Rows are points. The ring and each string are closed loops that go straight from each point to the next, and from the last back to the first. Before rounding, they use only three directions, however many columns there are. Count how often each string passes through the ring. Passing back the other way cancels.

Ring (10 x 4):
[[ 32 -16   3  -4]
 [ 37  -5   4 -12]
 [ 35   7  -1 -15]
 [ 22  18 -12 -12]
 [  8  20 -18  -6]
 [-10  15 -20   4]
 [-17   4 -18  10]
 [-13  -9 -15  14]
 [  3 -20  -9  12]
 [ 15 -23  -4   7]]
String (22 x 4):
[[ 17   1   3  -8]
 [ 24   6  15 -18]
 [ 49  11   6 -25]
 [ 60  10 -12 -20]
 [ 42   6 -11 -12]
 [ 27   1 -13  -4]
 [ 12   2   3  -7]
 [ 20   3  15 -16]
 [ 47  -3   9 -19]
 [ 50 -10  11 -17]
 [ 35 -13  20 -15]
 [ 17  -9  15  -9]
 [ 14  -5   0  -3]
 [ 30 -12 -12   1]
 [ 43 -25  -9   2]
 [ 42 -29   2   0]
 [ 25 -21  17  -6]
 [ 16  -9  10  -6]
 [ 19  -6  -3  -3]
 [ 33  -9  -9  -3]
 [ 48  -9 -10  -7]
 [ 17  -1  -7  -3]]
Times through: 0

Ring (10 x 8):
[[ 20   6   8 -29   4 -30 -28   5]
 [ 17  17  -1 -17   3  -9 -10  11]
 [  5  20 -14   0  -2   9  10  12]
 [-10  13 -21  15  -7  15  26   8]
 [-25  -2 -17  23 -12   7  33  -1]
 [-30 -19 -11  19 -13 -13  23 -11]
 [-24 -27  -8   8 -11 -28   4 -16]
 [ -7 -28  -3 -13  -6 -43 -24 -17]
 [  4 -22   1 -23  -2 -47 -35 -13]
 [ 16  -7   8 -31   3 -42 -37  -3]]
String (19 x 8):
[[ 29  22   3 -30   7 -16 -25  14]
 [ 21  20 -18 -17   1  -1 -16  11]
 [  6   8 -20  -6  -3  -4  -7   4]
 [ -5   5   3   0  -3  -9  12   5]
 [ -9  22 -10  16  -5  19  37  14]
 [-16  19 -33  27 -11  32  41  10]
 [-26   7 -29  31 -13  23  44   3]
 [-36  -6   2  29 -12   0  49  -1]
 [-43 -17  -4  32 -15  -4  47  -8]
 [-37 -26 -26  26 -17  -8  23 -17]
 [-16 -20 -26   6 -11 -16  -3 -14]
 [-12 -15  -4  -1  -7 -24  -2  -8]
 [-17 -26  11  -5  -6 -42  -5 -14]
 [-10 -37  14 -18  -4 -60 -28 -20]
 [ -2 -23  16 -21  -1 -51 -25 -12]
 [  1 -12   9 -16  -1 -36 -17  -5]
 [  2  -6  -4 -12  -2 -24 -14  -3]
 [  6  -3  13 -19   1 -32 -15   1]
 [ 24  10  24 -35   8 -35 -27  10]]
Times through: 2

Ring (8 x 9):
[[  4   8  -6  10  -9  28 -15   3  20]
 [ 11  17  -1   0   7  20 -13 -27   5]
 [  4  15  -3  -7  15   8  -7 -44  -5]
 [-14   3 -13  -9  12  -3   1 -47  -7]
 [-37 -14 -23  -4  -1 -10   7 -22   1]
 [-45 -21 -24   2 -10 -10   6   4  10]
 [-39 -20 -21   8 -16  -2   0  24  18]
 [-12  -4 -12  13 -17  21 -11  22  25]]
String (19 x 9):
[[-28  -4 -12 -11  13 -19   5 -30 -11]
 [-20  -2 -11  -3   4  -4  -1 -16   1]
 [-20  -3 -16  -2   1   3   0 -28   3]
 [-23  -7 -26  -2  -2   9   5 -47   5]
 [-34 -13 -30  -4  -1  -1   9 -46   2]
 [-32 -13 -28   1  -8   5   5 -28  10]
 [-32 -13 -24   2  -8   2   3 -15  10]
 [-49 -25 -31   4 -15  -5   8  -1  14]
 [-59 -32 -31   6 -19 -14   9  20  16]
 [-60 -30 -22   3 -13 -26   8  36  10]
 [-36 -14 -15   2  -7 -10   1  14   9]
 [-22  -6 -16   3  -6   6  -3  -4  11]
 [-32 -17 -26  10 -19  12   0   4  22]
 [-27 -11 -20   5 -11   7  -1  -2  15]
 [-23  -6 -13   0  -2  -1  -2  -5   7]
 [-45 -16 -15  -6   3 -26   7   3  -3]
 [-53 -22 -25  -8   2 -28  13 -16  -5]
 [-41 -16 -30  -5  -1  -8  11 -40   1]
 [-36 -11 -24 -10   8 -14  11 -50  -8]]
Times through: 1
String (14 x 9):
[[-31 -12 -14   3  -7  -5  -2  16  11]
 [-32 -14 -11  10 -15  -2  -6  43  19]
 [ -9  -7 -16  22 -31  38 -15  37  41]
 [  4   4 -13  17 -21  43 -16   6  32]
 [ -1   5 -13   8  -9  28 -11 -13  19]
 [ 26  24   1   5   2  39 -20 -29  13]
 [ 17  24   6  -7  18  13 -13 -40  -6]
 [ -2  15   4 -13  23  -9  -6 -36 -15]
 [-12   4  -8  -6  10  -2  -3 -29  -4]
 [-15  -1 -18  -1   1  10  -1 -36   5]
 [-31 -10 -28  -5   0   0   8 -48   1]
 [-50 -23 -33  -3  -6 -12  13 -27   4]
 [-41 -20 -29   5 -14   1   5  -6  15]
 [-27 -10 -20   5 -10   6  -1  -2  14]]
Times through: 0

Ring (9 x 12):
[[ 26   3 -24  -4   5  -6  34  -9  -7  -2   1 -10]
 [ 37  21 -26 -10   5  -2  27   3 -15  11  -6 -13]
 [ 38  29 -22  -7   4   3  16   8 -14  18 -10 -12]
 [ 37  29 -25  10   3   7   5  14  -3  18 -19 -16]
 [ 26  12 -30  32   3   5   2  12  14   6 -24 -22]
 [ 13  -3 -21  41   0   7  -1  -2  24  -2 -16 -13]
 [ -6 -22   4  42  -4  10  -2 -29  32  -9   4  12]
 [ -9 -27  11  30  -4   8   6 -41  26 -11  15  21]
 [  4 -17  -4  14   1   0  23 -30  11 -10  12   8]]
String (18 x 12):
[[-17 -32  13  54  -7  14 -11 -39  43 -13   7  20]
 [-27 -33  41  43 -12  22 -17 -60  39  -7  26  47]
 [ -3 -14  14  25  -5  12   0 -35  20  -1  13  22]
 [ 12 -10 -16  20   2   0  18 -16  12  -7  -1  -4]
 [ 13 -17 -25  15   5  -8  34 -17   9 -16   2 -11]
 [ 11 -18 -14  -2   4  -9  41 -30  -1 -14  15   1]
 [ 16  -1  -6  -3   2   0  25 -23  -3   1  11   7]
 [ 21   6 -14   6   2   2  18 -10   0   4  -1  -3]
 [ 22  10 -10   4   1   4  14 -10  -1   8   0   1]
 [ 28  22  -5  -7   0   8  11  -7 -10  18   1   5]
 [ 47  49 -11 -22   2  10   8  11 -26  35  -8  -2]
 [ 45  33 -37   1   6   1  16  22 -12  17 -23 -27]
 [ 46  29 -49  10   8  -3  18  30  -6  11 -31 -39]
 [ 48  35 -49  20   7   2   5  37  -1  17 -39 -41]
 [ 29  21 -26  33   1  11  -9  17  14  14 -27 -19]
 [ 10   3   2  24  -3  13  -4 -16  15   7  -1   9]
 [ 19   2 -22  22   2   2  12  -3  10   0 -10 -12]
 [ 10 -12 -26  43   2   2   7  -4  26 -10 -15 -16]]
Times through: 2

Ring (6 x 14):
[[ -1  32  -3   9   9   2   2  25  12  -7  -4  22  27 -10]
 [ 24  38   5  15   1  13  11  16  13   7 -23  39   3 -15]
 [ 34  18  14  12 -12  15  19  -6   4  22 -17  37 -30 -11]
 [ 14 -14  17  -1 -16   4  14 -18  -4  20  10   6 -31   2]
 [ -8 -19  13 -12  -9  -6   1  -6   2   4  21 -21   3   9]
 [-22   2   0  -7   6  -9  -6  17   8 -12  20 -14  34   4]]
String (22 x 14):
[[ 21  -3  10  10 -14   7  20 -19 -11  24  10  30 -47  -5]
 [ 30 -16  21   4 -24  10  23 -31 -10  33   6  21 -60  -1]
 [ 28 -13  29  -7 -23  11  15 -21   7  25 -10  -2 -28   3]
 [ 17 -28  28 -12 -24   4  12 -26   1  23   7 -15 -29   9]
 [ -5 -35  16 -11 -17  -7   8 -23  -9  15  33 -18 -26  11]
 [-12 -18   3  -3  -6  -9   6 -10 -10   6  35  -3 -15   5]
 [ -5  -6   6  -3  -4  -4   4  -1   0   4  18  -2   0   2]
 [-25 -20   2 -10  -1 -14  -2  -1  -5  -4  40 -19   8   9]
 [-28 -15   6 -18   2 -14 -10  11  10 -13  26 -37  40  12]
 [-12   4  11 -14   2  -4  -8  20  22 -12   0 -27  49   6]
 [ -3   9   7  -3   1  -1   0  13  12  -3   2  -3  23   0]
 [-14   6  -5   4   5  -7   2   9  -3  -4  25  10   7  -2]
 [-22  16 -13   7  13  -9  -2  21  -1 -12  26  13  22  -5]
 [-16  40 -14  11  20  -4  -5  39  12 -20   4  21  47 -11]
 [ 10  47   3   8  10   9   0  35  26  -9 -29  21  45 -13]
 [ 15  25  10   4  -1   9   5  15  17   3 -18  14  17  -7]
 [  4  19  -3  13   2   2  10   8  -2   5   8  31  -7 -10]
 [ 22  38  -2  22   2  11  15  11   2  10 -11  53 -14 -18]
 [ 48  47  15  19  -6  25  18  11  19  19 -47  52 -10 -20]
 [ 40  31  18  10 -10  20  16   4  17  18 -36  33  -9 -13]
 [ 23  16  16   3  -8  11  10   3  13  12 -18  16  -2  -6]
 [ 11   6   6   8  -6   4  13  -5  -4  13   8  24 -22  -6]]
Times through: 3

Ring (10 x 14):
[[  4  -2  12 -38   7   6  -1   1 -15  10  10   2 -19   3]
 [ 16   1   0 -27  21  -5 -11   6  -9   2  10  -2 -27   7]
 [ 16   6 -14 -11  25 -15 -15   8  -3  -3   4  -4 -24   9]
 [  7  15 -26  10  19 -27 -11  10   1  -5  -8  -8 -14   7]
 [ -8  24 -27  25   3 -33   0  10  -1  -3 -21 -13  -5  -2]
 [-20  26 -20  25 -10 -31  11   8  -5   2 -27 -14   2  -8]
 [-31  21 -10  11 -23 -18  20   2 -10  10 -26  -8  11  -9]
 [-33  10  -1  -9 -25  -3  23  -4 -14  16 -17   0  15  -5]
 [-27   3   5 -24 -21   6  19  -6 -16  18  -8   4  11  -1]
 [-10  -3  12 -38  -6  10   9  -3 -17  15   5   5  -6   2]]
String (17 x 14):
[[  2   0 -11 -20  11  -4  -6   1  -6   5   4   3  -8  11]
 [ 25  -4 -19 -23  36  -7 -25   5   0  -3  16   3 -24  20]
 [ 25  12 -15  -3  32 -24 -20  14  -2  -8   3 -10 -34   6]
 [ 12  18 -15   8  20 -28 -11  14  -4  -6  -7 -14 -26   0]
 [  5  23  -8  11  10 -30  -3  15  -8  -4 -13 -17 -26  -8]
 [ -1  33 -35  42  11 -47  -5  17   3 -10 -27 -21 -13  -5]
 [-15  35 -32  45  -4 -45   6  14   0  -5 -34 -20  -1  -9]
 [-21  41 -12  42 -16 -45  17  17  -9  -2 -39 -27  -9 -23]
 [-13  17  -6   2  -7 -18   9   6 -10   6 -15  -9  -6  -6]
 [-25  23  -1   8 -20 -19  20   5 -14   9 -24 -12   0 -14]
 [-20  16   1  -4 -15 -12  16   3 -14  10 -16  -7  -2  -9]
 [-19   6  -9 -12  -9  -4  10  -2  -9  11  -9   2   8   4]
 [-31  -4   1 -32 -22  14  20 -11 -14  22  -4  12  21   6]
 [-19  -6  28 -52 -19  21  20  -7 -25  23   6   8  -3  -3]
 [ -1  -7  34 -58  -3  18   9  -2 -25  17  14   4 -22  -4]
 [  4 -10  12 -49   9  14  -2  -3 -15  12  16   8 -15   9]
 [ -1   1  -6 -22   7  -2  -2   1  -8   7   3   2  -8   8]]
Times through: 1
String (23 x 14):
[[-14   7   9 -21 -10  -2  12   1 -16  12  -6  -2  -6  -5]
 [-10  11  -2  -9  -4 -10   7   4 -11   7  -9  -5  -7  -3]
 [-18  10  -3  -9 -11  -8  12   1 -12  11 -11  -2   2  -2]
 [-29  19   4   1 -24 -13  23   3 -16  12 -22  -9   3 -14]
 [-41  25  -6  16 -34 -20  30   2 -13  13 -33 -11  16 -16]
 [-38  22 -19  19 -27 -20  23   0  -7  11 -30  -6  22  -6]
 [-21  14 -17   4 -10 -15  10   1  -6   8 -17  -3   9   1]
 [-14  18  -7   5  -7 -19  10   6 -10   5 -17 -10  -5  -7]
 [-12  14  -9  -1  -5 -15   7   4  -9   6 -13  -6  -3  -2]
 [-27  11 -24   5 -14 -12  12  -3  -4  10 -18   1  21   6]
 [-42  23 -15  18 -32 -19  27   0  -9  13 -33  -7  23  -9]
 [-38  25   3  10 -34 -18  30   3 -17  14 -31 -12   9 -19]
 [-24  18   8  -4 -21 -12  21   4 -17  12 -19 -10  -3 -15]
 [-17  11   3 -11 -12  -7  13   2 -14  11 -11  -4  -3  -6]
 [-24   6  23 -30 -24   6  24  -2 -23  19  -7  -1  -3 -12]
 [-21  -6  18 -45 -18  18  18  -8 -20  22   3   9   4   1]
 [-15  -8   2 -39  -7  15   8  -9 -13  17   6  12   8  11]
 [-11  -2  -7 -26  -2   4   4  -4  -9  12   1   7   4  10]
 [  0   7  13 -24   1  -5   5   6 -17   8   0  -6 -22  -6]
 [  6   2  31 -43   3   4   5   6 -23  10   9  -5 -33  -9]
 [  0 -11  27 -60   1  21   5  -4 -22  17  17   8 -18   3]
 [-14 -12   1 -44  -5  18   7 -10 -12  18   9  15   9  14]
 [-15  -2  -3 -27  -7   6   8  -5 -11  14   0   7   6   7]]
Times through: 2

Ring (7 x 14):
[[ 13  19   0 -12 -15  -3  13  12  -8 -25  22  23 -20  26]
 [  6   0  -8 -11 -19   2   6   6  -8 -30  11  17 -29  21]
 [  1 -42 -22  -3  -3  10  -5   1  -7 -29  -6   1 -12   6]
 [ -3 -60 -29   4   9  12  -1  -2   2 -14  -1   4   6  -8]
 [ -3 -51 -27   6   9   9  10  -3  10   1  15  18  12 -15]
 [  8 -16 -12   1   7   0  18   7   7   2  30  26  14  -1]
 [ 19  19   2  -7  -1  -6  17  17  -3 -12  31  26   3  21]]
String (30 x 14):
[[ 17   1  -4  -9  -2  -1   1  16 -13 -32   7   7  -7  26]
 [ 18  -1  -4 -10  -3   0  -4  17 -18 -39   0   1 -11  30]
 [ 11 -15 -11  -5   1   2   3  10  -7 -24   8   9  -3  15]
 [ -5 -31 -21  -6 -17   9   4  -5  -2 -25   5  15 -28   5]
 [-11 -50 -28  -5 -18  14  -4  -9  -4 -31  -8   7 -34   1]
 [ -3 -59 -29  -3  -3  15 -14  -2 -11 -38 -20  -9 -17   5]
 [ 10 -37 -17  -2   9   7  -8   9 -11 -30  -8  -6   4  12]
 [ 11 -25 -14  -2   7   4  -1  10  -8 -24   3   3   5  12]
 [  2 -34 -19  -2   0   7   2   2  -2 -19   5  10  -5   4]
 [  8 -32 -17  -2   6   6  -2   8  -7 -24   1   3   3   9]
 [ -5 -42 -24  -1  -6  10   4  -4   1 -17   6  13 -13  -2]
 [-10 -59 -31  -1  -8  15  -3  -9   0 -24  -6   6 -20  -6]
 [ -8 -59 -30  -2  -8  15  -9  -7  -6 -33 -15  -2 -23   0]
 [-12 -53 -30  -5 -19  16  -5 -11  -4 -33 -10   6 -37   0]
 [  9 -26 -14  -8  -4   7 -11   9 -17 -43 -13  -6 -17  22]
 [ 13 -13  -9  -7  -1   3  -2  12 -13 -33   1   3  -7  21]
 [  6 -14 -12  -7  -8   4   6   5  -5 -23  11  15 -15  13]
 [ -2  -7 -13 -10 -25   4  12  -2  -1 -22  17  26 -36  11]
 [ -3  17  -6 -17 -43   2  19  -3  -2 -25  27  38 -57  19]
 [  4  21  -2 -15 -30  -1  19   4  -3 -23  28  34 -40  22]
 [  9  30   2 -15 -28  -4  21   8  -4 -21  32  35 -34  25]
 [ 24  45  12 -16 -14 -10  16  21 -12 -26  30  26 -16  38]
 [ 25  23   6 -10   2  -7   8  23 -13 -26  20  14   3  32]
 [ 11  -4  -7  -6  -3   0  10  10  -4 -18  18  18  -4  15]
 [ 14  -2  -6  -6   0  -1   8  13  -6 -19  17  16  -1  17]
 [  3   2  -9  -8 -18   1  19   2   3 -12  29  33 -22  10]
 [  8  32   2 -14 -28  -5  25   7  -1 -16  38  40 -33  23]
 [ 16  43   8 -17 -26  -7  19  14  -9 -26  32  33 -32  34]
 [ 25  27   7 -13  -4  -7   4  24 -18 -35  14  10  -8  39]
 [ 16   3  -3  -9  -3  -1   4  15 -11 -28  11  10  -6  24]]
Times through: 4

Ring (10 x 14):
[[  4  19  12  10   6 -10  34   5 -19  13   5 -21 -16  11]
 [ 11  13  14  11   1 -14  13   9 -12  22  -3 -12 -20  13]
 [ 11   5  10   6  -1 -12  -7   8  -3  26  -7   1 -21  11]
 [  2  -5  -1  -5  -1  -3 -26   1   8  25  -8  17 -19   5]
 [ -7  -8  -9 -13   1   5 -30  -6  12  21  -6  24 -16   1]
 [-18  -8 -16 -19   4  11 -23 -13  11  14  -2  24 -12  -2]
 [-25  -2 -17 -20   7  15  -6 -17   5   7   4  17  -9  -3]
 [-25   6 -13 -15  10  13  17 -16  -5   1   9   3  -7  -1]
 [-18  14  -6  -7  11   7  34 -10 -15   1  12 -10  -8   3]
 [ -7  19   4   3   9  -2  41  -2 -20   5  10 -19 -11   7]]
String (29 x 14):
[[-16 -14 -19 -24   3  14 -38 -12  17  17  -3  34 -11  -4]
 [-23 -13 -20 -25   3  15 -35 -18  18  15  -5  33 -13  -4]
 [-21  -4 -13 -17   3   9 -17 -16  10  14  -4  20 -15   0]
 [-15   2  -7 -10   4   5  -3 -11   2  13  -1   9 -15   2]
 [-16   4  -6  -9   4   4   0 -12   1  13  -2   6 -16   3]
 [-13   3  -8 -10   7   6   5  -8  -3   9   5   6 -11   2]
 [-20   3 -15 -17  10  14  11 -12  -5   2  12   7  -4  -2]
 [-29   6 -17 -19  13  17  23 -18  -7  -3  14   3  -3  -3]
 [-30  12 -13 -14  12  14  32 -20 -10  -4  12  -5  -6  -1]
 [-19  12  -3  -5   7   3  22 -13  -8   7   3  -6 -14   5]
 [-11   9  -2  -4   6   2  16  -7  -8  10   4  -3 -13   5]
 [ -8  10  -4  -5   9   4  23  -2 -12   6  11  -5  -8   3]
 [ -8  21   1   1  14   3  55   0 -27  -2  20 -24  -4   5]
 [ -4  15   2   1  10   0  35   1 -19   5  13 -15  -8   6]
 [  3  28  14  13  10  -9  60   6 -31   5  14 -35 -11  12]
 [  6  28  20  19   5 -16  51   6 -27  13   4 -35 -19  16]
 [  2  19  14  12   3 -13  27   2 -15  17  -2 -19 -21  13]
 [  0  12   7   4   4  -7  15   1 -10  16   0  -8 -17   9]
 [  1  12  10   7   1 -11  11   0  -8  20  -5  -9 -22  11]
 [  1   8   4   1   3  -5   8   1  -7  17   0  -3 -16   8]
 [ 10   7   7   5   3  -8   6  10  -9  20   1  -4 -15   9]
 [ 16   5  10   7   1 -11  -3  13  -6  25  -2  -1 -18  10]
 [  9   2   4   1   2  -6  -7   8  -3  22  -2   4 -16   8]
 [ 17  -3   9   4  -4 -13 -29  11   6  33 -13  13 -23  10]
 [  8  -4   5   0  -4 -10 -32   4  10  32 -15  16 -24   9]
 [ -3   0   1  -3  -2  -5 -19  -4   7  25 -11  11 -22   7]
 [ -5   3  -3  -6   5   1   0  -3  -3  14   2   5 -13   4]
 [ -4  -5  -9 -12   4   6 -16  -1   4  16   2  18 -11   1]
 [ -9 -12 -15 -19   3  10 -33  -6  13  18  -2  29 -11  -2]]
Times through: 4

Ring (7 x 14):
[[-12   1  -2  18 -14  21 -22   7   2   5  -5   7 -14   9]
 [  2  11   0   9   1  13   3  13   4  11   0   9 -16   9]
 [ 13  15   1   1  13   0  24  12   4  11   9   4 -11   3]
 [ 19  14   2  -6  20 -17  38   7   3   5  22  -8  -1 -10]
 [ 10   5   2  -3  10 -20  26  -2   0  -3  26 -15   7 -18]
 [ -7  -3   0   8  -9  -5  -2  -5  -2  -5  17  -9   4 -12]
 [-15  -4  -1  16 -17  11 -20  -1  -1  -2   5  -1  -5  -2]]
String (26 x 14):
[[ 16  20   2   0  14   4  28  17   5  16   6  11 -16   8]
 [ 15  19   4  -4   6  -5  37   8   2  13  20  11  -8  -1]
 [  5   8   1   4   4  -2  13   6   2   4  12  -2  -5  -3]
 [ 14   9   0   1  23  -7  18  12   5   3   8 -12  -6  -3]
 [ 32  20   4 -14  33 -26  60  10   5   8  28  -9   0 -12]
 [ 26  19   5 -14  21 -27  60   4   2   8  35  -4   4 -16]
 [ 11  12   3  -3   5 -12  32   2   0   6  25   0   0 -10]
 [  5   1  -2   6  15  -5   3   6   4  -3   7 -18  -2  -6]
 [ 13   1  -1  -2  24 -22  19   2   3  -8  19 -28   7 -18]
 [ 14   5   3  -9  13 -34  41  -8  -2  -6  39 -21  15 -28]
 [  9   6   4  -7  -1 -28  39 -11  -4  -3  42  -9  14 -26]
 [ -1  -4   0   4   3 -17   7  -7  -1  -9  23 -22  10 -20]
 [ -4  -4  -2  10   3  -3  -8   0   1  -7   8 -18   1  -9]
 [ -2   1  -1   8   1   0  -2   3   1  -1   9  -9  -3  -5]
 [-13 -11  -4  17  -4   5 -29  -1   1 -10   0 -20  -1  -6]
 [-23 -10  -2  19 -27  10 -31  -9  -3  -7   8  -4   1  -7]
 [-24  -7  -1  20 -31  16 -30  -6  -3  -3   6   4  -4  -2]
 [-17  -9  -4  22 -10  18 -38   4   2  -5  -9  -9  -9   4]
 [ -2   3  -1   9  -1   4  -1   4   2   2   7  -3  -6  -2]
 [-12  -5  -5  20  -2  18 -33   9   4  -3 -12 -10 -12   7]
 [-17  -4  -5  25 -10  30 -42  11   4   2 -19   1 -18  14]
 [-11   7  -1  17 -18  26 -17   9   2  11  -5  18 -18  14]
 [ -3  11   1  10 -12  15   3   8   1  12   5  17 -14   8]
 [ -1   2  -2  12   6   8  -9   9   4   1  -2  -8 -10   3]
 [  1   5  -3  14  11  17 -14  17   7   5 -13  -3 -18  13]
 [  7  10  -2   9  14  13   0  18   7   9  -8   1 -18  12]]
Times through: 3

Ring (9 x 14):
[[ 21  20 -11 -16   0   5   1 -12  12  -7  14  -9 -12   0]
 [ 21  16  -9 -14  -5   5  -5 -12  12 -10   9  -3  -6   3]
 [ 23   8   0  -5 -13   8  -8  -8  11  -9   1  -1   6   4]
 [  9  -3   7   5 -17   9  -7   0   1  -5  -9   0  16   4]
 [-10  -9   7   9 -16   6  -7   8  -9  -2 -15   1  19   5]
 [-26 -11   4   9 -10   4  -2  13 -18   3 -14  -4  14   4]
 [ -9   3   1   1   0   8  12   6 -11   8   1 -18  -2  -2]
 [ 14  17  -2  -8   6  11  19  -4   0   9  14 -27 -15  -7]
 [ 24  23  -7 -14   7  10  16 -10   7   4  19 -24 -19  -6]]
String (28 x 14):
[[ 28  23 -17 -22  -3   2 -10 -18  20 -16  16   1 -12   5]
 [ -7   8 -17 -13  -8  -5 -20  -5   5 -18   1  12   0  11]
 [-14   1  -9  -5  -8  -1 -10   2  -5  -8  -4   4   4   8]
 [ 30  15  -1  -8  -5  10   3 -11  12  -3   9 -12  -3  -1]
 [ 54  24   0 -13  -5  14   5 -19  24  -5  17 -15  -8  -4]
 [ 33  21 -13 -19  -6   4 -10 -18  21 -16  13   1  -8   4]
 [  0  11 -16 -14  -5  -2 -14  -7   6 -14   5   6  -4   8]
 [-11   6 -13 -10  -5  -2 -11  -1  -1 -10   1   4  -1   8]
 [  9  10  -4  -6  -4   7   2  -4   2  -2   5  -9  -3   1]
 [ 47  29  -3 -16   6  15  19 -17  17   4  24 -28 -20  -9]
 [ 57  38  -5 -21  15  18  31 -21  20  10  35 -41 -33 -15]
 [ 32  29  -6 -17  15  14  28 -12   8  12  27 -37 -28 -12]
 [-20   5 -11  -7   3   1   3   4 -11   1   3  -9  -7   2]
 [  1   6  -3  -4  -4   6   3   0  -3   0   2 -10  -1   1]
 [ 27  14   6  -3   2  17  22  -5   3  12  11 -30  -9  -9]
 [ 14  10   9   2   4  17  27   2  -6  17   8 -34  -7 -10]
 [-17  -1   4   5   1   9  15  11 -18  13  -3 -21   0  -3]
 [-37  -7  -5   3  -4  -1  -3  13 -20   1 -10  -3   6   6]
 [-39  -7  -7   2  -5  -2  -5  13 -20  -1 -10   0   6   7]
 [-38  -6  -5   3  -1   1   3  14 -23   5  -8  -9   2   3]
 [ 25  16  10  -1   9  21  36  -2  -3  22  15 -44 -15 -15]
 [ 39  21   7  -6   7  20  30  -8   6  16  18 -39 -16 -14]
 [ 13  12  -1  -6   0  10  11  -4   1   4   8 -19  -7  -3]
 [-10   6  -9  -7  -1   2   0   1  -6  -2   2  -6  -4   3]
 [ -6  11 -12 -11   2   1   1  -2  -2  -3   7  -8 -10   3]
 [  3  11  -8  -9  -1   4   0  -4   1  -3   6  -8  -6   2]
 [ 38  21  -1 -11   0  13  12 -13  13   2  16 -21 -11  -6]
 [ 45  28  -8 -19   1  11   7 -19  21  -5  21 -17 -16  -4]]
Times through: 3
String (30 x 14):
[[-25 -15   4  11 -19   2 -16  12 -13  -7 -21  10  24  10]
 [ 19  -5  14  10 -21  13  -6   0   3  -3 -12  -2  21   2]
 [ 52   9  16   3 -16  20   6 -11  17   0   1 -15  11  -5]
 [ 36  10   7  -2 -11  15   4  -9  12  -1   4 -13   5  -3]
 [  1   4  -3  -3  -8   5  -4  -1  -1  -4  -1  -4   4   3]
 [-16  -3  -8  -3 -14  -2 -19   2  -3 -14 -10  12  12  11]
 [ 17   5  -2  -5 -17   4 -17  -8  11 -15  -4   9  11   8]
 [ 51  15   6  -6 -14  14  -3 -16  22  -8   6  -7   5  -1]
 [ 46  14   6  -4 -11  15   3 -13  18  -3   7 -12   3  -3]
 [ 60  15  11  -3 -15  19   2 -16  23  -4   6 -12   7  -4]
 [ 31   3   8   2 -20  11 -10  -7  13  -9  -5   1  16   3]
 [-19 -10  -2   4 -19  -1 -21   6  -7 -13 -17  15  20  12]
 [-22  -8  -3   3 -14   0 -15   7  -9  -9 -13   8  15  10]
 [  3   2   2   0  -9   7  -1   1  -2  -2  -3  -6   6   2]
 [ 18   4   8   3  -9  13   7  -2   1   4  -1 -15   6  -3]
 [ -5  -1   2   3  -9   7   0   4  -7   0  -6  -6   8   2]
 [ 10   2   9   5  -7  13  11   2  -4   7  -2 -18   5  -3]
 [ -5  -3   9   8  -5  12  13   8 -13  11  -6 -19   6  -3]
 [-25  -6   4   8  -2   7  10  13 -21  10  -8 -16   5  -1]
 [ 13   8  11   4   4  18  29   3  -8  20   7 -37  -6 -11]
 [ 17  10   5  -1   0  14  17  -2  -1   9   7 -24  -5  -6]
 [ -8   3  -4  -2  -5   4   0   3  -6  -1  -2  -6   1   3]
 [  0   5  -1  -2  -2   7   6   1  -5   3   2 -13  -1  -1]
 [ 18  11   5  -1   1  14  18  -2  -1  10   7 -26  -6  -7]
 [ 10   7  10   4   4  17  27   4  -9  19   6 -35  -6 -10]
 [  9   5  10   5  -1  15  20   3  -7  14   2 -27  -1  -7]
 [  5   3   5   2  -5  11   9   2  -5   5  -1 -16   3  -2]
 [ 11   3   8   3  -6  13  10   1  -3   6  -1 -17   4  -3]
 [ -4 -10  16  15 -14  13   6  10 -12   8 -14 -12  18  -1]
 [-25 -19  10  16 -20   5 -10  15 -17  -1 -24   4  27   7]]
Times through: 0
